Each row of a before or after table is a point. The points were changed in one or more steps. Then noise was added and the rows were shuffled. The steps act on how far a point lies along the listed directions, d1 being the first. Write out the steps. A step turns or swaps two directions, mirrors them in a line or flattens them onto one, adds a multiple of one to another, or multiplies one. Angles are multiples of 10 degrees, from the lower direction toward the higher: turns from -170 to 170, lines from 10 to 170 but not 90. Use the fewest steps. Two steps may share a direction if one is a turn and the other turns, adds or multiplies; they go together, in the order done. Otherwise the lowest direction goes first.

Directions:
(1): [ 0.0 -4.1]
(2): [4.1 0.0]
Before (11 x 2):
[[ 1.7  1.1]
 [ 0.6 -5.4]
 [-1.0  1.2]
 [ 1.6 -0.5]
 [ 2.8 -0.4]
 [-3.0  1.1]
 [-2.5  4.9]
 [-2.9  0.8]
 [-4.0  7.5]
 [-3.9  2.0]
 [-0.5  0.0]]
After (11 x 2):
[[-0.3 -0.4]
 [ 1.7  1.0]
 [ 2.9 -4.6]
 [ 0.4  1.8]
 [-0.9 -3.0]
 [ 1.0  2.5]
 [-0.1 -4.4]
 [-0.6 -3.2]
 [ 0.5 -1.4]
 [-4.3  3.3]
 [ 4.4 -7.4]]
Steps: mirror d1 and d2 in the line at 120 degrees

Directions:
(1): [-1.9  1.7 -0.5 -5.2]
(2): [-2.2 -3.5 -4.1  0.0]
Before (12 x 4):
[[-0.1 -3.4 -3.2  2.0]
 [ 0.9 -2.2 -1.9  3.1]
 [-2.5 -0.5 -1.6 -3.3]
 [-3.2 -3.3 -5.0 -2.7]
 [-1.8  0.7 -1.9 -3.7]
 [-3.2 -6.2 -6.3 -1.0]
 [-0.1 -2.2 -1.7 -1.7]
 [-2.8 -2.3 -5.7 -0.6]
 [-3.0 -0.1  0.1 -3.2]
 [-0.7  3.2  1.3 -5.1]
 [-2.2 -4.2 -4.4 -0.2]
 [ 2.9 -1.0  1.1  1.9]]
After (12 x 4):
[[ 3.2 -0.5  1.8  1.8]
 [-3.3 -0.8 -0.7 -3.2]
 [-2.3 -4.2 -4.3 -0.2]
 [-3.5 -3.8 -5.7 -2.8]
 [-2.3  0.0 -2.8 -3.7]
 [-1.3  2.1  0.1 -5.1]
 [-2.9 -1.1 -2.4 -3.3]
 [-3.3 -6.4 -6.4 -1.0]
 [-3.0 -2.5 -5.9 -0.6]
 [ 1.4 -1.5 -1.1  3.1]
 [ 0.2 -2.8 -2.7  2.0]
 [-0.1 -2.4 -1.9 -1.7]]
Steps: add 0.3 times d1 to d2

Directions:
(1): [ 0.9  2.0 -0.2 -1.5  6.1  2.6]
(2): [ 2.9 -4.6 -4.0 -1.3  1.3 -1.6]
(3): [ 4.4  2.4 -2.1  0.3 -3.0  3.6]
(4): [-3.9 -1.4 -1.9 -3.9 -1.6  3.6]
Before (13 x 6):
[[-0.1 -2.2 -1.0  1.6 -5.4 -3.9]
 [-3.0 -2.4  0.1 -0.6 -5.5 -0.2]
 [-0.3  0.3  3.5  3.4 -1.0 -2.4]
 [ 2.5 -2.8  0.1  2.6  0.1 -2.0]
 [-0.3  2.6  2.0  0.2  5.2  1.2]
 [-1.3 -3.8 -1.8 -1.0 -2.2 -1.6]
 [ 0.0 -1.3 -0.4 -1.8  5.5  0.6]
 [ 0.4  0.1  3.8  3.8  3.2 -4.2]
 [-0.7 -0.8 -0.1  1.0 -2.6 -2.9]
 [-3.2 -1.8  2.8  2.3 -2.5 -6.1]
 [ 1.4  2.5 -0.9 -0.3 -0.8 -0.9]
 [-2.4  5.4  3.1  1.7 -4.6 -0.7]
 [ 1.6 -0.9 -0.2 -0.3 -3.1  0.2]]
After (13 x 6):
[[ 0.2 -5.8 -1.8 -1.0  3.5 -2.8]
 [-2.3 -3.3 -1.0  1.3 -9.7 -3.9]
 [ 4.4  0.0 -0.4  3.7 -3.4 -6.5]
 [ 0.7 -0.7  0.5  0.1 -4.7  0.1]
 [-1.8  1.2  0.7 -2.8  7.1  3.2]
 [-1.5 -2.1 -0.7  0.7 -4.7 -3.1]
 [-2.0 -0.7  3.0  3.1 -7.8 -3.1]
 [-3.1 -5.5  0.3  1.3 -5.0 -7.4]
 [ 1.9  0.9 -0.3 -1.0  8.9  1.3]
 [ 1.6  1.3 -2.0 -1.1 -0.7 -0.9]
 [-4.1 -0.9  1.4  0.2 -5.2 -0.8]
 [ 1.1 -4.7 -0.6  1.5 -1.4 -3.6]
 [-1.1 -4.3 -1.6 -0.8 -2.3  0.9]]
Steps: multiply d1 by 1.6; turn d2 and d4 by 100 degrees

Directions:
(1): [ 0.3 -6.8 -1.5 -0.3 -0.9  0.7  3.9  3.4 -0.8]
(2): [ 4.8  0.2  2.3  0.1  5.5 -2.0 -0.5  3.6  1.4]
(3): [ 2.0 -0.9  3.9 -2.5  0.3  0.6  4.5 -5.2  1.6]
(4): [-5.4 -1.9  6.1  0.4  0.5 -0.7 -1.5  1.6  1.0]
(5): [-2.0  1.7 -1.6  4.5  2.0  2.7  3.4  0.5  5.0]
(6): [-1.0  1.3  1.0  0.1  3.6  5.0  1.4  0.2 -5.8]
Before (11 x 9):
[[-2.3 -2.8  2.9 -0.2 -2.2 -5.9 -4.1  1.2  0.1]
 [-1.1  0.0  6.8  1.0  2.1 -1.7 -3.6  2.9  4.0]
 [ 0.4  1.6  4.2 -2.3 -1.1  2.9  1.7 -6.4 -1.8]
 [-2.5  2.5 -2.6 -1.1 -5.5  1.5 -1.9 -5.2 -2.9]
 [ 4.2  1.0  1.7 -4.7  3.0 -2.3 -1.1  1.0 -0.4]
 [-3.4  0.5  2.7  3.4  0.1 -1.9 -2.7  2.3  3.9]
 [-5.3 -6.9 -3.0 -0.3 -4.4  0.3 -1.7  3.1 -5.7]
 [-1.6 -0.4  2.3 -1.8  0.0  2.1 -2.8 -0.4 -4.1]
 [ 3.6  0.5 -1.3 -1.6 -2.5 -4.3 -2.8 -0.5 -0.4]
 [-0.6  0.7  1.7 -0.2  3.0  3.8  2.5 -1.4 -2.9]
 [ 2.4 -4.2  1.4 -0.8 -2.8 -0.3  4.6 -2.7  5.4]]
After (11 x 9):
[[-1.3  0.6 -0.8  2.8  4.1  3.2  1.9  2.6  0.3]
 [-5.9 -6.7 -1.0 -0.9 -3.9  3.1  2.8 -1.6 -5.8]
 [-3.3  3.6 -4.7  0.8 -3.7  1.8 -3.8 -1.8 -4.0]
 [ 3.6  2.3  0.8 -3.0 -1.3 -2.2 -2.6 -2.9 -3.5]
 [ 3.9  2.6  2.3 -4.1  3.7 -0.8 -0.4  0.1 -1.2]
 [-2.4 -1.0  4.4  0.4 -2.0 -2.8 -1.0 -2.0  4.1]
 [-0.4 -0.4  8.6 -1.0  1.2 -1.4 -2.7 -0.4  3.4]
 [-2.5 -1.6  5.6 -2.2 -1.3 -4.0 -2.6 -3.1 -2.9]
 [-2.4  0.7  1.9  0.2  1.7  4.2 -1.2  0.0 -3.2]
 [ 3.0 -3.6 -1.9  0.7 -1.1 -3.1 -3.9  5.8  2.2]
 [-0.4  3.3 -0.9  3.2  2.3  1.8 -5.0  4.6 -2.7]]
Steps: turn d5 and d6 by -40 degrees; add 0.3 times d5 to d1; mirror d2 and d3 in the line at 20 degrees
